Every row gives one point. Each copy is the shape, with its points in the same order, turned, moved and blurred by noise. Some copies are also mirrored. Which?
In the rows, 128 means zero.

Shape (6 x 2):
[[133 101]
 [102 191]
 [144 108]
 [136 156]
 [131 111]
 [189 187]]
Copy 1 (6 x 2):
[[120  96]
 [140 189]
 [130  94]
 [150 143]
 [125 104]
 [213 137]]
Copy 1 is: only turned
Copy 2 (6 x 2):
[[135 157]
 [ 75  78]
 [141 148]
 [112 105]
 [129 140]
 [161  60]]
Copy 2 is: mirrored
Copy 3 (6 x 2):
[[106 109]
 [180 169]
 [111 100]
 [163 123]
 [117 113]
 [206  84]]
Copy 3 is: only turned
Copy 4 (6 x 2):
[[135  86]
 [128 182]
 [150  94]
 [152 148]
 [135  98]
 [214 166]]
Copy 4 is: only turned

Shape (8 x 3):
[[175 205 111]
 [109 113 117]
 [ 86 144  88]
 [184 199 115]
 [139 144  83]
 [ 83 100 172]
 [111  96 137]
 [116 135 132]]
Copy 1 (8 x 3):
[[211  77 119]
 [109 127 109]
 [138 146  73]
 [205  69 127]
 [145  94  83]
 [ 89 167 155]
 [ 91 127 128]
 [131 128 124]]
Copy 1 is: only turned
Copy 2 (8 x 3):
[[156 168  53]
 [102 117 145]
 [ 96 164 147]
 [159 157  48]
 [ 97 148  96]
 [130  98 184]
 [110  89 151]
 [130 129 141]]
Copy 2 is: only turned
Copy 3 (8 x 3):
[[221 136 142]
 [104 148 115]
 [131 147  76]
 [217 146 150]
 [154 172 116]
 [ 75  86 124]
 [ 90 134 138]
 [128 122 126]]
Copy 3 is: mirrored
Copy 4 (8 x 3):
[[ 75  68 167]
 [143 143 124]
 [ 99 168 131]
 [ 76  57 167]
 [ 94 115 116]
 [193 159 155]
 [170 140 119]
 [137 129 145]]
Copy 4 is: mirrored

Shape (12 x 6):
[[120 162 149 124 157 137]
 [123 106 155 105 175 126]
 [175  64 113  57  97 113]
 [100 123 133 138 163 145]
 [155 165 163 190 118 115]
 [128 100 113  72 149  52]
 [116 132 127 122 192 121]
 [146  80 110  73  95  60]
 [183 102  74 103 106 119]
 [170  64  97 136  92 114]
 [123  97  95  64  77  68]
 [156 137 139 142 164 139]]
Copy 1 (12 x 6):
[[154 168 127 129 151 130]
 [128 133 125 167 164 143]
 [ 89  79  69 121 137 217]
 [124 158 116 156 136 111]
 [191 116 135  93 117  92]
 [ 74 102 117 107 201 163]
 [127 156 112 153 180 113]
 [ 67  76 109  89 156 187]
 [108  99  43  90 134 163]
 [ 99  62  66 112 105 144]
 [ 51 103 110  72 143 190]
 [169 132  96 138 151 121]]
Copy 1 is: only turned
Copy 2 (12 x 6):
[[128 116 142 144 146 171]
 [107 101 154 142  95 145]
 [143 164 115  84  42 101]
 [112  99 140 153 142 127]
 [177  92 167  88 178 158]
 [129 175 194 136  69 112]
 [128 107 161 174 118 143]
 [141 187 167  87  69  92]
 [191 155 113 112  87  95]
 [170 125 128  81  94  65]
 [130 212 152  92  89  90]
 [159  90 141 137 124 152]]
Copy 2 is: mirrored

Shape (14 x 8):
[[122 109 120 104 149 128  62 135]
 [ 80 143 139 109 172 144 175  48]
 [112 165  68 125 119 108  87 165]
 [ 61  40 118 157 109  96 182 107]
 [ 36 101 178 106 149 146 179  80]
 [ 92  72 152  83 107 122 153  61]
 [ 78  91 183 100 118 101 139  77]
 [152 123 152 118 133 145 108 173]
 [117 100 113 142 108  47 135 133]
 [143 158 103 101 107  90 102 133]
 [124 133  96  74 137  92  86 177]
 [146 134 107  79 170  98 109 163]
 [151 102 102 115 144 123  99 143]
 [106 106 124 146 132  50 101 116]]
Copy 1 (14 x 8):
[[140 122 132 112 168 156  87  96]
 [ 86 177 148  29 114  74 103 143]
 [152 126 101 143  86 163  71 105]
 [107  70 185  88  88  87 168 159]
 [ 62 142 203  40 122 110 117 168]
 [ 50 112 150  52 135 116 159 127]
 [ 42 113 163  91 145 116 134 134]
 [148 173 156 144 156 167 140 112]
 [110  87 110 157 104 103 131 123]
 [113 145  88 139 117 148 104  90]
 [136 119  85 147 140 176  94 140]
 [149 144  86 123 157 150 114 141]
 [158 134 121 119 148 142 127 107]
 [ 98  82 125 150 138  99 100 115]]
Copy 1 is: mirrored
Copy 2 (14 x 8):
[[145 124 171 115 164 127 144 150]
 [ 91 144  80 131 219 143  70  92]
 [ 99 159 165 117  99 132 120 176]
 [ 16  70 141 178 197  88 109 120]
 [ 52 129 123 160 245 151 100  62]
 [ 93 109 139 147 211  79  96  64]
 [ 89 139 141 170 224  90 125  82]
 [120 118 141 125 127 144 184 105]
 [ 62 129 137 162 147  60 146 156]
 [115 169 141 121 114  91 128 134]
 [ 98 159 173  77 130 108 153 152]
 [109 144 132  65 140 114 163 147]
 [125 101 143 108 140 112 146 144]
 [ 87 138 140 162 174  72 148 172]]
Copy 2 is: only turned
Copy 3 (14 x 8):
[[ 90 163 154 126 153 117  80  96]
 [124 112 128 150 149 215 183  83]
 [106 209 101 114 122 112 104 144]
 [133 109 163 161 102  77 219  91]
 [106  97 175 193 143 185 197 109]
 [ 98 101 201 128 110 156 176  83]
 [ 67  89 179 141 125 149 171 105]
 [125 134 157 116 172 112  83 156]
 [ 87 133 124  95 123  70 171 121]
 [ 90 167 121  73 123 130 114 138]
 [ 84 208 154  95 158 107 112 140]
 [ 99 189 145  87 192 121 117 128]
 [127 160 146 100 155 101 101 103]
 [ 64 133 112 116 131  82 149  98]]
Copy 3 is: mirrored
Copy 4 (14 x 8):
[[104 106 133 163 110 172  80 111]
 [104  61 163 171 163  91 174 148]
 [119 159  86 172  82 171 122 146]
 [ 87  74 122  96  85  47  99 186]
 [ 74  31 162 123 166  98 148 189]
 [100  19 163 119  98 103 136 135]
 [116  34 177 118 111 123 121 171]
 [123 135 132  98 136 179 106 114]
 [160 107 118 122  63 108  94 174]
 [152 124 117 153  77 171 138 129]
 [141 109  75 152  98 191  98 128]
 [161 108  86 154 135 168 101 115]
 [126 124 117 135 105 143  93 100]
 [151 105 144 155  74 120  74 174]]
Copy 4 is: mirrored

Shape (15 x 9):
[[117 115 137 152 115 172 155 149 118]
 [138 147 134 151 127 156 152 249 200]
 [115  93 110  88 105 150 164 109 106]
 [113 111 120 131 179 151 121 124 134]
 [114 168 116 134 162 159  47 121 101]
 [103  98 180 104 151 143 140 192 111]
 [ 96 138 145 149 123 137 117 165 172]
 [110 108 127 147 122 156 125  98 169]
 [106 106 113 149 123 139 142 135 134]
 [187 140 220 134 120  70 150 159 102]
 [125 123 143 151 120 123  83 117 100]
 [107 164 121 103 150 152 146 100 113]
 [153 114 155 128 120 135 116  96 147]
 [140  97 168 135 109 142 155  95 140]
 [112  97 121 139 113 141 151 133 133]]
Copy 1 (15 x 9):
[[129 132 141 154 130 160 181 103 108]
 [154 143 148 223  76 127 185  95 204]
 [103 169 117 114 162 183 138  97 111]
 [139 112 160 132 183 149 151 128 152]
 [143  80 114 114 162  97 141 182 135]
 [123 152 128 195 189 111 173  82 134]
 [109 113 159 182 116 121 141 120 155]
 [114 106 167 146 135 182 117 128 125]
 [112 118 149 132 136 159 152  95 132]
 [193 163 151 176 138  71 107  48  80]
 [136  86 124 130 150 113 121 109  98]
 [123 166 155 107 156 133 144 154 122]
 [151 123 148 150 147 158  93 116 105]
 [137 141 161 157 148 173 114  94  83]
 [112 129 145 141 137 165 147  87 124]]
Copy 1 is: mirrored
Copy 2 (15 x 9):
[[130 102 154 122 132 160 143 112 162]
 [ 88 174 192 150 115 187 107 175 213]
 [147  76 127 143 149 125 175 149 112]
 [ 85 114 107 142 129 143 118 112 116]
 [ 84 146 112  69  82 111 125  99  97]
 [129  85 167 157  83 166  94 147 126]
 [ 98 147 155 157  90 134 134 119 171]
 [102 115 102 149 125 116 160 106 171]
 [121 125 129 151 132 151 158 111 140]
 [216 142 163 152 106 103  41 125 147]
 [148 138 106 112  87 120 131  94 122]
 [ 97 104 151 122 149  90 138 114 104]
 [138 114  96 138 121  93 122 124 161]
 [158  88 112 155 135 109 126 113 170]
 [136 109 127 155 133 149 157 120 146]]
Copy 2 is: only turned
Copy 3 (15 x 9):
[[121 120 117 109 114 147 153 118 153]
 [ 86  64 152  59 109 173 101 195 119]
 [127 133  79 146  75 122 117  81 151]
 [120 104 110 151 150 131 125 102 102]
 [134 176 156 172 148 162 138 115  63]
 [173  69 116 107 106 180 119 106 118]
 [103 102 169 120 128 162 103 125 135]
 [ 80 113 145 152 124 119 133  92 143]
 [110 118 114 144 124 143 121 119 156]
 [230  86 180 124  85  95 128 161 149]
 [151 140 157 182 120 146 143 120 133]
 [135 164 114 120 128 110 106  87 110]
 [124 110 159 163  95  97 141 107 129]
 [129  98 142 141  92  93 149  90 159]
 [114 110 112 141 108 134 124 111 164]]
Copy 3 is: mirrored
Copy 4 (15 x 9):
[[143 109 158 170 139 132 107 130 132]
 [ 92 110  74 239 172 122  86 180 151]
 [138  88 164 109 137  83 125 116 127]
 [106 129 144 114 171 155 109 129 135]
 [ 98 211 142 118 143 155 128 126  87]
 [140 128 147 171 213 113 142 142 167]
 [ 91 143 114 174 135 137 117 138 169]
 [111 120 140 119 109 138  86 114 163]
 [121 104 141 139 126 137 121 142 145]
 [208 138  46 169 179 123 167  92 151]
 [150 172 132 122 120 144 142 126 131]
 [ 96 125 145 127 150 124 134  77  98]
 [147 138 108 111 129 122  99  99 157]
 [164 108 125 130 131 122  99  86 170]
 [135  97 143 138 128 128 120 137 148]]
Copy 4 is: mirrored
